Each point is reached from the start by the listed moves, each made once or not at all, plus a little noise. Say if it took an odd or an even number of moves. Then give how often each move was made.

Moves:
(1): [ 0.5  1.2 -2.3  3.1 -0.8 -1.9]
(2): [3.3 0.1 0.8 1.7 0.0 6.4]
(3): [-0.4 -2.6  0.4  2.5  0.0  0.8]
Start: [-1.6 -0.3  0.4 -0.8  2.8  2.3]
Points:
[ 2.1  1.0 -1.3  3.7  2.3  6.5] -> even (1, 1, 0)
[-0.9  0.9 -2.2  2.2  2.2  0.2] -> odd (1, 0, 0)
[ 1.5 -2.7  1.4  3.4  2.5  9.4] -> even (0, 1, 1)
[-1.5 -1.8 -1.7  4.6  2.0  1.0] -> even (1, 0, 1)

Moves:
(1): [-0.1  0.9  0.5 -1.5  2.1  2.1 -2.4  0.5 -0.4  2.3 -0.4  0.9  0.0 -0.3
 -0.8]
(2): [-1.8  2.1  0.6  0.6 -0.8 -1.3 -0.3  0.0  0.8  1.5  0.3 -1.2 -0.7 -0.8
 -1.3]
(3): [-0.6  1.8 -1.3 -2.3 -4.6 -1.2 -1.1 -1.8  1.0 -1.1 -0.2  2.4  0.4  0.5
 -0.7]
(4): [ 0.2 -0.3 -1.2  0.5  0.9 -0.8 -2.7  0.0  0.9  1.0  0.5 -0.9  2.7  0.0
  0.8]
(5): [-0.7 -2.1  0.2  1.7 -4.6  1.4 -1.7  2.6  0.2 -1.6  0.4  0.4  1.1 -3.4
 -0.4]
(6): [ 0.0  2.7 -1.9  0.7 -0.9  0.9  0.1 -0.3 -0.1  0.9 -0.5 -1.5 -0.5 -2.5
  1.6]
(7): [ 3.2  0.9  2.0  2.5 -0.6  1.1 -1.2  1.7 -1.9 -1.9 -2.1  0.3  1.5 -0.6
 -0.2]
(8): [ 2.0 -0.2 -2.9 -0.8 -1.6 -1.7  0.3  3.2 -1.4  0.9  1.2 -3.4 -0.4  3.0
 -1.1]
(9): [ 2.4  1.7  1.8  2.6  0.0 -1.9  0.8  0.6  3.8 -0.7  3.7  0.9  1.5 -0.2
  0.9]
(10): [ 1.9 -0.4  0.7 -1.4  1.3 -2.3  0.9  0.6  0.2  0.2  0.5  0.9 -0.9 -1.7
  0.3]
(11): [-2.2  1.0 -1.0 -1.7 -0.6 -0.6  1.1  1.6 -2.0 -1.3  1.2 -0.5  2.9  1.9
 -0.6]
(12): [-1.3  0.1 -1.3  0.9  0.3 -1.5  0.9  0.3 -1.0  1.3  0.1  4.1  2.6 -1.2
 -1.8]
Start: [-2.0  2.0  1.3 -0.2  3.0  0.7 -1.1  1.3  0.5 -0.1 -0.6 -0.7 -0.4  0.0
  0.2]
Points:
[ 0.3  8.9  0.4  3.7  4.3  0.0 -4.7  5.7  0.0  1.6  2.1  2.6 10.2 -3.0
  0.1] -> odd (1, 0, 0, 1, 0, 1, 1, 0, 1, 0, 1, 1)
[-1.3  5.7 -5.8 -3.2  4.6 -3.2 -2.8  7.3 -3.2  5.0  1.9 -1.0  5.8 -1.0
 -1.5] -> odd (1, 0, 0, 1, 0, 1, 0, 1, 0, 1, 1, 1)
[ 1.2  3.2  1.0  4.2 -1.5  0.3 -2.0  6.0 -2.2 -1.2 -2.2  3.6  3.4 -9.5
 -0.2] -> odd (0, 0, 0, 0, 1, 1, 1, 0, 0, 1, 0, 1)
[-2.6  8.8 -1.2 -3.7  0.9 -2.0 -6.5  0.3  3.0  4.7 -0.2  0.0  0.7 -4.6
  0.2] -> even (1, 1, 1, 1, 0, 1, 0, 0, 0, 1, 0, 0)
[-5.3  4.5 -2.3  3.8 -2.1 -0.8 -4.8  3.8  1.2  3.1  0.2  0.2  4.8 -7.9
 -0.7] -> odd (0, 1, 0, 1, 1, 1, 0, 0, 0, 0, 0, 1)
[ 2.4  5.6 -0.5  0.9 -5.7 -0.9 -8.0  9.5  0.8 -2.6  3.9 -0.6  9.1  0.8
 -1.5] -> even (1, 0, 1, 1, 1, 0, 1, 1, 1, 0, 1, 0)
[-1.9  6.9 -0.1 -1.4  5.7 -0.9 -5.7  1.9  2.0  5.9 -0.2 -2.4  0.1 -5.4
  1.0] -> odd (1, 1, 0, 1, 0, 1, 0, 0, 0, 1, 0, 0)

Moves:
(1): [ 0.9 -1.2 -1.6  0.3 -0.8 -0.5 -0.4  1.0 -1.3 -0.5 -0.6  0.2  1.3 -0.3
 -0.6 -0.1  0.1 -0.1 -1.0  0.3 -0.8 -3.0  0.3  1.6]
(2): [-1.0  1.2 -0.6  0.5  0.1 -0.3 -2.1  1.3  0.5 -0.7  2.2  0.7  0.6 -0.6
 -1.1  0.4  0.6  0.2  0.0  1.8 -0.2  0.3  0.2 -0.9]
(3): [-0.9 -1.4 -0.5 -0.2  2.7  2.1  0.8  0.5 -1.8 -0.9 -1.9  1.1  0.9 -0.3
 -0.1  0.9  2.5  1.9  1.3  0.2  0.0  1.7 -1.1 -0.1]
(4): [-0.6  1.2  0.1  1.6 -1.5 -0.8 -0.2 -2.1 -0.6  1.5 -1.4 -0.2  1.2 -0.5
 -0.2  2.1  1.8  2.3  0.4 -1.0 -0.7 -1.3 -0.7 -1.4]
(5): [ 1.4 -0.1  0.0 -0.5  0.0  2.1  0.0 -1.4  1.3 -0.4 -1.1  0.0  1.0 -2.0
 -0.8 -1.3 -0.1  1.4 -0.3  1.4  1.5 -0.2  0.4  0.0]
(6): [ 0.3  0.8  0.9  0.0  0.9 -1.1 -1.0 -1.6  0.7 -0.1  1.0  0.4 -0.1  0.6
  0.1  1.9  0.5  0.3 -1.1  0.2  1.2  0.9 -0.6  1.4]
(7): [ 0.4  0.3  1.9  2.2 -1.6  1.1  0.1  2.4 -2.3  0.1  0.3 -0.2 -1.1  1.1
  0.4  1.2 -0.9 -0.8  1.6 -0.8  1.4 -1.9  0.2  0.9]
(8): [-1.8  2.7 -0.7  0.5  1.6  0.7 -1.2  0.9  1.6 -0.9 -0.5  0.9 -1.5 -1.0
  2.7  0.5 -0.8 -0.3 -0.3  1.5 -0.2  1.7 -2.8 -1.1]
(9): [ 0.6  1.4 -0.4 -2.2 -0.9 -0.5 -0.5 -1.2 -1.1 -1.2 -0.7  0.1 -1.7  1.1
 -1.0 -0.2 -0.8  0.6 -1.6  0.6  0.9 -1.4 -0.2  0.0]
(10): [-1.9 -0.3  1.3 -0.4  0.3  1.4 -2.6 -0.6  0.1  0.9  0.1 -2.1  0.7 -2.3
  0.2 -0.1  0.7 -2.8  0.3  0.1 -0.2 -2.3  1.7 -1.8]
(11): [ 0.9  1.2  0.6 -1.0  0.1 -0.2 -1.4  0.8  1.1 -0.2  0.2  0.1  0.0 -0.3
  0.0 -0.4  0.0 -0.4  1.8 -1.0 -0.1 -1.8  0.1  0.4]
(12): [ 1.1  0.2 -0.8 -1.0  2.5 -0.8  0.4 -1.2 -0.2 -2.3  0.3 -1.2  0.1 -0.8
  0.4  0.7 -1.4 -0.7  0.2 -0.8  0.1 -0.4  1.3 -1.5]
(13): [-1.8 -0.9  0.3 -0.1  0.4 -1.8 -0.1  1.9  1.0 -1.3  0.7  1.3  3.6  0.0
  0.4 -0.2  0.1 -1.2 -0.5  1.0  2.7 -1.2 -0.6  0.4]
(14): [ 1.3  1.7  3.7 -0.6 -1.1  0.7  0.7  1.3 -0.4  2.5  0.1 -1.0  2.8  3.8
  2.3  1.0 -0.4  0.3 -1.3  0.8 -1.4  0.9  0.4 -1.2]
(15): [-1.3  2.6  0.8  1.5  1.8 -0.3  3.8  1.1  0.6 -3.4  0.5 -0.2  0.8 -0.6
 -0.7 -1.9 -0.2  0.6 -1.0  0.7 -1.1 -0.9 -0.4  0.5]
(16): [-1.8 -0.7 -2.1  1.2  0.2  0.8 -0.2  0.0 -0.5 -0.8  0.3 -0.6  0.4  1.5
 -0.8 -3.2 -1.2  0.8  2.0 -0.4  2.3  1.0 -2.1  1.2]
(17): [-0.4 -0.8 -1.8 -2.2 -0.2  2.7  1.7 -0.1  0.2  0.1  0.8 -0.9  0.6 -0.7
  1.3  2.0 -0.5  1.5 -1.2  0.3 -0.1 -0.8  0.3 -0.7]
(18): [ 0.3 -1.6 -0.9  0.0  1.3  1.5  0.3  1.4  1.4  3.2 -1.7 -0.7  0.1  0.6
 -2.8  0.4  1.2  0.2 -1.5 -0.4  1.1 -0.1  1.2 -0.4]
(19): [-2.4  1.0 -0.3 -0.5 -4.1  2.2  0.1 -3.3 -2.2 -1.5 -0.8 -0.6  0.0  2.3
 -1.3  3.8 -1.0 -0.4  2.7  3.1  0.3  0.8  0.4 -1.1]
(20): [-2.0 -0.8  0.9  0.2 -0.7  0.4 -1.5 -1.2  1.6 -0.5 -1.6 -0.9 -1.2  0.1
  3.0 -0.3  0.7  1.0  1.4  1.2  0.1 -0.6  1.2  0.7]
(21): [ 0.7  1.7 -0.9  2.8  2.3 -0.6  1.0  0.9  0.3  1.4  0.3  3.3  0.4 -1.0
  0.8  0.9 -2.3 -0.7  0.4  2.1  1.9 -1.7  2.0 -0.8]
(22): [ 0.8  0.6 -0.4 -1.3 -1.6 -2.7  0.4  0.6 -0.7 -0.6 -0.2  0.3  1.6 -1.3
  1.0  0.5 -3.6  0.7 -0.2 -1.7  0.1  2.2  1.3  1.7]
(23): [ 0.9  0.0  1.4  0.1  1.9 -0.4 -0.4  1.0 -2.0  0.1  0.6 -0.4  1.0 -0.5
 -1.6  0.4 -2.6  1.8 -0.8  0.0  0.9  0.6 -2.6  0.7]
(24): [-0.4  0.6  0.2 -0.3 -0.3  1.1  0.2  0.0  0.1  0.1 -0.7  3.0  0.3 -0.8
 -1.7  1.2 -0.6 -0.3 -1.9 -1.2  0.3 -0.2 -0.2 -0.5]
Start: [ 0.0  0.8  1.0 -3.0 -1.2 -2.6  1.2  0.2 -0.1 -0.4  1.4 -0.4  0.5  0.8
 -0.7 -0.3 -0.2  0.6 -0.2 -4.5 -0.3 -1.8 -1.7  0.2]
Points:
[-1.4  4.9  2.9 -5.5  1.7 -2.0  3.4  6.6 -4.0 -6.2  0.3  2.2 13.5  2.5
 -6.7  6.3 -5.6  3.3 -2.4 -1.5  1.6 -2.9 -1.2 -0.2] -> odd (1, 1, 1, 0, 0, 0, 0, 0, 0, 0, 1, 1, 1, 1, 1, 0, 0, 1, 1, 0, 0, 1, 1, 1)
[-7.5 10.4  2.3 -5.7 -3.1 -1.9 -1.8 -2.4  1.8 -9.9  1.8  3.2  5.7 -3.4
 -3.0  4.2 -5.5 -0.4 -4.4  3.0  4.9 -2.0 -2.5 -1.5] -> odd (0, 1, 0, 0, 1, 1, 0, 1, 1, 1, 0, 0, 1, 0, 1, 0, 0, 0, 1, 0, 0, 1, 0, 1)
[ 1.0  8.5 -0.5 -1.8  2.4 -2.5 -1.3  7.5 -4.9 -4.5  1.3  3.4  4.2  3.0
  3.3  1.6 -8.3  2.1  2.6 -1.9  3.6 -4.1 -1.6  0.3] -> even (1, 1, 1, 0, 0, 0, 1, 1, 1, 0, 1, 1, 0, 1, 0, 1, 0, 0, 0, 0, 1, 1, 0, 0)
[-7.6  1.4  1.6 -0.9 -7.5 -3.3 -3.6 -3.8 -4.5 -5.5 -1.4 -1.0  7.4  0.4
  0.2  7.1 -4.9 -0.2  3.8 -4.5  6.4 -7.9  0.5  1.8] -> even (1, 0, 0, 1, 0, 1, 1, 0, 0, 1, 0, 1, 1, 0, 0, 1, 0, 0, 1, 1, 0, 1, 0, 1)
[ -5.2   6.9   2.0  -1.8 -10.3   6.5   2.4  -1.9  -4.2  -5.2  -1.0  -0.9
   5.4   5.3  -2.1   4.5  -3.0   7.9  -0.6   2.3   2.2  -9.1  -1.9  -0.6] -> odd (1, 1, 0, 1, 1, 0, 1, 0, 1, 0, 0, 0, 0, 1, 1, 1, 1, 0, 1, 1, 0, 0, 0, 1)
[-4.2  5.2  3.6 -3.6 -2.5  1.0  2.4 -1.5 -8.1 -1.4 -3.8 -1.2  9.8  4.4
 -7.9  6.3 -4.1  6.6 -3.9 -3.4  2.5 -2.6 -4.3  1.0] -> even (1, 0, 1, 1, 0, 1, 0, 0, 1, 1, 0, 0, 0, 1, 1, 1, 0, 1, 1, 0, 0, 1, 1, 1)
[-6.7  4.7  0.3  0.7  4.8 -3.3  0.2  5.2  3.2 -1.9 -4.4  2.6  8.2 -6.0
  2.9  2.0 -0.2  1.8  0.8 -1.9  2.8 -9.2  0.7 -0.2] -> even (1, 0, 1, 1, 0, 0, 0, 1, 0, 1, 1, 0, 1, 0, 1, 0, 0, 1, 0, 1, 1, 1, 0, 0)
[ -3.1   0.0   2.2  -7.8   1.5   1.3  -3.2   0.9  -2.2  -6.4  -0.8   0.4
   3.8  -1.9   1.6   6.5   0.3  -0.4  -0.9  -4.5   5.1 -12.8   0.8   1.0] -> even (1, 0, 1, 0, 0, 1, 1, 0, 1, 1, 1, 1, 1, 0, 0, 0, 1, 0, 0, 1, 0, 0, 0, 1)
[-6.2  2.7  5.5 -3.1 -7.2  1.1  0.0  3.3 -4.0 -3.9 -2.0  2.4  7.8  6.9
  2.6  4.2 -5.0  2.2  6.6 -3.3  5.2 -1.2 -2.1  2.8] -> even (0, 0, 1, 0, 0, 0, 1, 0, 0, 0, 1, 0, 1, 1, 0, 1, 0, 0, 1, 1, 0, 1, 0, 1)
[-0.8  4.3 -0.1 -6.7 -1.7 -1.8 -4.3 -6.8 -7.9 -6.1 -1.1 -2.1  7.0 -3.6
 -5.6  8.6 -3.4  5.9 -0.4 -0.2  2.8 -3.9 -1.0 -1.4] -> even (1, 1, 1, 1, 1, 1, 0, 0, 1, 1, 0, 1, 0, 0, 0, 0, 0, 0, 1, 0, 0, 1, 1, 0)
[ -1.5  11.6   3.7  -0.7   7.1  -2.1   0.1   2.9   1.3  -5.1   4.4   2.7
   8.4  -4.0   0.1   0.7 -11.4   2.3  -4.5   0.1   4.9   0.1  -2.8  -2.2] -> odd (0, 1, 0, 0, 1, 1, 0, 1, 0, 1, 0, 1, 0, 1, 1, 1, 0, 0, 0, 0, 1, 1, 1, 1)

Moves:
(1): [-0.7 -0.3  2.8  0.8 -1.4  2.2  1.6  0.5  2.2 -0.9  0.7 -0.9  3.6  1.7
  0.2  2.5 -0.2  0.2  2.9 -0.5 -0.4  1.2 -1.3 -1.2]
(2): [-1.0 -0.6 -1.3  1.4 -0.8  0.1  0.2 -1.5 -0.3 -2.0 -1.0 -0.2  1.7  0.3
 -0.4 -0.4  0.8  0.3  1.5  1.2 -0.9 -0.4 -0.6 -2.4]
(3): [ 1.1  0.1 -0.9 -1.0 -1.4  0.4 -0.9 -0.3  0.4  0.6  0.8 -0.3  0.2  0.3
  0.7 -0.7  0.2  0.1  0.8  0.1  1.0 -2.7 -0.6  3.0]
(4): [ 1.4 -0.3  1.0 -0.8  1.3  0.9 -2.2  0.0 -2.0  0.7 -0.9  1.1  0.8  2.3
  1.0 -0.7  0.3 -1.0  1.6  0.6 -2.1 -0.2 -0.1  2.2]
(5): [ 0.9  2.1  0.9  2.0  0.8 -1.2  0.4  0.8  2.0  0.5  0.5  1.6 -0.7  1.6
 -0.3 -0.2 -0.5  2.2 -2.0 -0.1  1.2 -0.9  3.1  0.4]
(6): [-2.5 -0.5  0.3 -1.3 -2.8 -1.5  0.5  2.6 -1.1  2.0  0.7  1.3  0.9  1.0
 -0.6  0.2 -0.6 -1.0  3.7 -0.3  1.4 -3.8 -1.9 -1.6]
(7): [-0.2  3.5  5.5  1.6  2.0  0.8 -0.3  3.6 -1.5 -1.5  0.8 -5.7  1.8  1.6
  0.1  2.2  1.3  5.2  1.2 -4.6 -3.0 -2.7  0.9 -1.2]
(8): [-0.8  2.1  1.3  0.2  0.6 -1.1  0.8  3.5  0.7  0.2  0.0 -1.3  2.5 -0.9
  0.4  2.2 -1.5 -0.5 -1.7 -0.5 -0.9  2.5  1.1 -0.5]
(9): [-1.5  3.6  2.8 -1.2  1.6 -1.2 -1.8 -1.3  0.7 -1.8 -0.3  0.1  0.3  5.4
  1.4 -0.2  0.5 -0.7 -0.2 -2.1 -1.8  1.7 -0.9 -3.3]
(10): [ 0.0  1.1  1.2  0.5 -0.7  1.1  2.5 -0.4 -1.0 -0.8  1.1  0.2  1.5 -1.1
 -1.5  0.1 -0.6 -0.8 -0.3  1.5 -0.8  0.5 -1.8 -1.3]
(11): [ 0.3  0.5  0.4 -1.6  0.0  1.2 -0.1  1.3  0.2 -1.0 -0.8 -0.6  0.7  1.8
 -0.3  0.8  1.1  1.0  1.5 -1.1  0.3 -1.9  0.7 -1.2]
(12): [-0.1 -0.7 -2.4 -0.5 -0.5  1.9 -0.2 -1.9 -2.3  0.6  1.2  0.1 -0.4 -0.3
  0.2 -1.7  1.0  0.1  5.2 -1.1 -2.6 -3.4 -2.1  0.4]
(13): [-1.1  1.6  3.2 -0.1  3.1  0.5 -3.3  4.0  3.3  3.6 -3.5  0.2 -1.2  3.5
  3.0 -0.4 -2.9 -3.2 -1.2  2.0  2.7  2.7  3.8  1.0]
(14): [-0.5  1.1 -0.9  3.6  0.6  0.1  2.6  0.6 -0.1 -1.6  1.7  0.4  0.8  0.0
 -0.2 -2.2  2.6  3.1 -3.2  0.3  1.0  0.8  1.6 -0.5]
(15): [ 1.5 -0.2  0.0  0.0 -0.8  0.8 -2.3  1.1 -0.5 -3.1  0.0 -0.3 -0.7 -1.2
  1.5  0.2  0.3 -1.0  0.8  1.4 -0.5 -0.9 -0.1  1.4]
(16): [ 1.6  0.8 -1.7  0.6 -2.0 -0.2 -0.1 -0.9 -0.3  0.0  0.8 -0.5 -1.0  0.5
 -0.8 -0.7  0.2  0.1 -2.1  0.5  0.7  1.9  1.6  1.1]
(17): [ 0.6 -1.3 -1.0 -1.5  1.8 -1.0  1.3  0.9 -0.7  1.1 -0.1 -1.9 -2.0  0.4
 -0.8  0.4  1.6  0.7  3.3  0.3 -1.2 -1.7 -2.2  1.8]
(18): [ 1.2 -2.3 -1.5  0.6 -2.6 -0.2  1.3 -0.9  0.5  1.4  0.1  1.0 -0.7 -2.4
  2.0 -1.5  1.2 -0.9 -0.4  1.8 -1.9  0.2  0.9  0.9]
(19): [ 0.5 -1.6  3.6 -0.5  4.1  1.2 -0.4  2.7 -1.1 -2.6  0.1 -3.4  0.9 -0.7
  1.6  0.1 -3.7  0.3  0.3 -0.4 -3.5  0.1  0.2 -0.5]
(20): [ 1.2 -0.9 -3.1  1.7 -0.4 -0.9  2.7 -0.8 -0.2  0.9  0.6  0.4 -1.4 -2.0
 -0.5  0.2 -0.1  1.6 -3.3 -0.2  1.1  1.2 -0.5 -3.1]
(21): [-0.3 -0.5 -0.5  0.7  1.1  0.8 -1.4  0.0  0.2  0.2  1.3 -0.3  0.0 -0.7
  0.3  0.2  0.3  0.2 -1.4  0.9 -1.7  0.3  0.5 -0.5]
(22): [-2.9 -0.1  0.8  2.5  2.6  1.6  2.0 -1.3 -2.6 -2.2  0.7 -1.2  0.6  0.5
 -0.4  1.1 -1.0 -0.7 -0.4 -0.4 -2.4 -1.5 -0.7 -2.6]
(23): [-0.9 -1.8 -1.4  0.1  0.2  1.5  0.0  0.4  0.2 -1.6 -2.6  0.6 -1.5  0.0
 -0.3  0.3 -0.8  1.4  0.1  1.9 -1.5  1.4 -1.7 -0.5]
(24): [-0.8  0.8 -0.7 -1.7 -0.5 -1.8  0.4  0.0 -0.1  1.7  0.6 -0.2  0.4 -0.2
  1.7  0.9 -0.8  0.6  0.0  1.5  1.8  1.0  0.9  0.0]
Start: [-0.6 -1.9  1.6 -1.5  3.2  1.4  3.4 -0.7 -1.5 -2.1  5.1 -2.0  2.2  2.7
  0.4 -1.9 -0.2 -0.8  1.9  1.3  2.7 -0.8 -0.5 -3.3]
Points:
[ 2.6  0.3 -0.9  5.7  1.1 -0.3  7.7 -0.5 -5.7 -2.5  7.7 -5.6  4.8  3.1
  3.3 -4.4  5.5  8.4 -2.8  2.5 -0.4  0.9  4.0 -6.1] -> even (0, 1, 0, 1, 0, 0, 1, 0, 0, 0, 0, 0, 0, 1, 0, 1, 0, 1, 0, 1, 0, 0, 0, 1)
[-6.0  6.5  7.6  3.9  3.7  4.6  3.0  4.3 -5.8 -4.2 10.1 -6.5  4.2  9.1
  6.9 -3.4  1.4  0.7  3.9  2.6 -4.4 -3.9  1.7 -9.3] -> odd (0, 0, 0, 0, 0, 1, 1, 0, 1, 1, 0, 1, 1, 1, 1, 1, 0, 1, 0, 0, 1, 1, 0, 1)
[ -1.3   1.6   0.1   1.2   3.5   5.6   3.2   0.9  -4.2  -8.3   6.4  -4.1
   5.7   4.8   1.7  -0.5   0.3   1.2   7.6   0.9  -2.2 -10.2   0.0  -4.9] -> even (0, 1, 1, 0, 1, 0, 0, 1, 0, 0, 1, 1, 0, 0, 1, 0, 0, 0, 0, 0, 0, 1, 0, 0)
[-2.0 -0.2  4.7  6.4  5.0  5.7  1.7  1.8  1.2 -3.6  6.2 -1.1  6.8  8.4
  9.5 -3.2  0.1 -1.0  0.8 10.2  0.2 -1.0  6.3 -1.2] -> even (1, 1, 1, 1, 1, 0, 0, 0, 0, 0, 0, 0, 1, 1, 1, 0, 0, 1, 0, 0, 1, 1, 0, 1)
[-3.7  0.4  8.8  2.5  9.3  5.8  2.4  9.6 -0.8 -2.8  5.4 -2.7  5.0 13.7
  3.5 -0.1  0.3 -0.4  7.6  4.4  0.9 -6.4  3.0 -3.9] -> odd (1, 0, 0, 1, 1, 1, 0, 0, 0, 0, 1, 0, 1, 1, 1, 0, 1, 0, 0, 0, 1, 1, 0, 0)
[-0.8  7.5  9.7  8.1 10.7  7.3  1.2 10.4 -2.7 -6.9  5.9 -7.2  5.1  9.1
  3.7 -0.6 -2.3  4.1 -5.5  5.2 -3.5  0.4  7.1 -1.4] -> odd (0, 0, 1, 1, 1, 0, 1, 1, 0, 1, 0, 0, 1, 1, 1, 1, 0, 0, 0, 0, 1, 1, 1, 0)
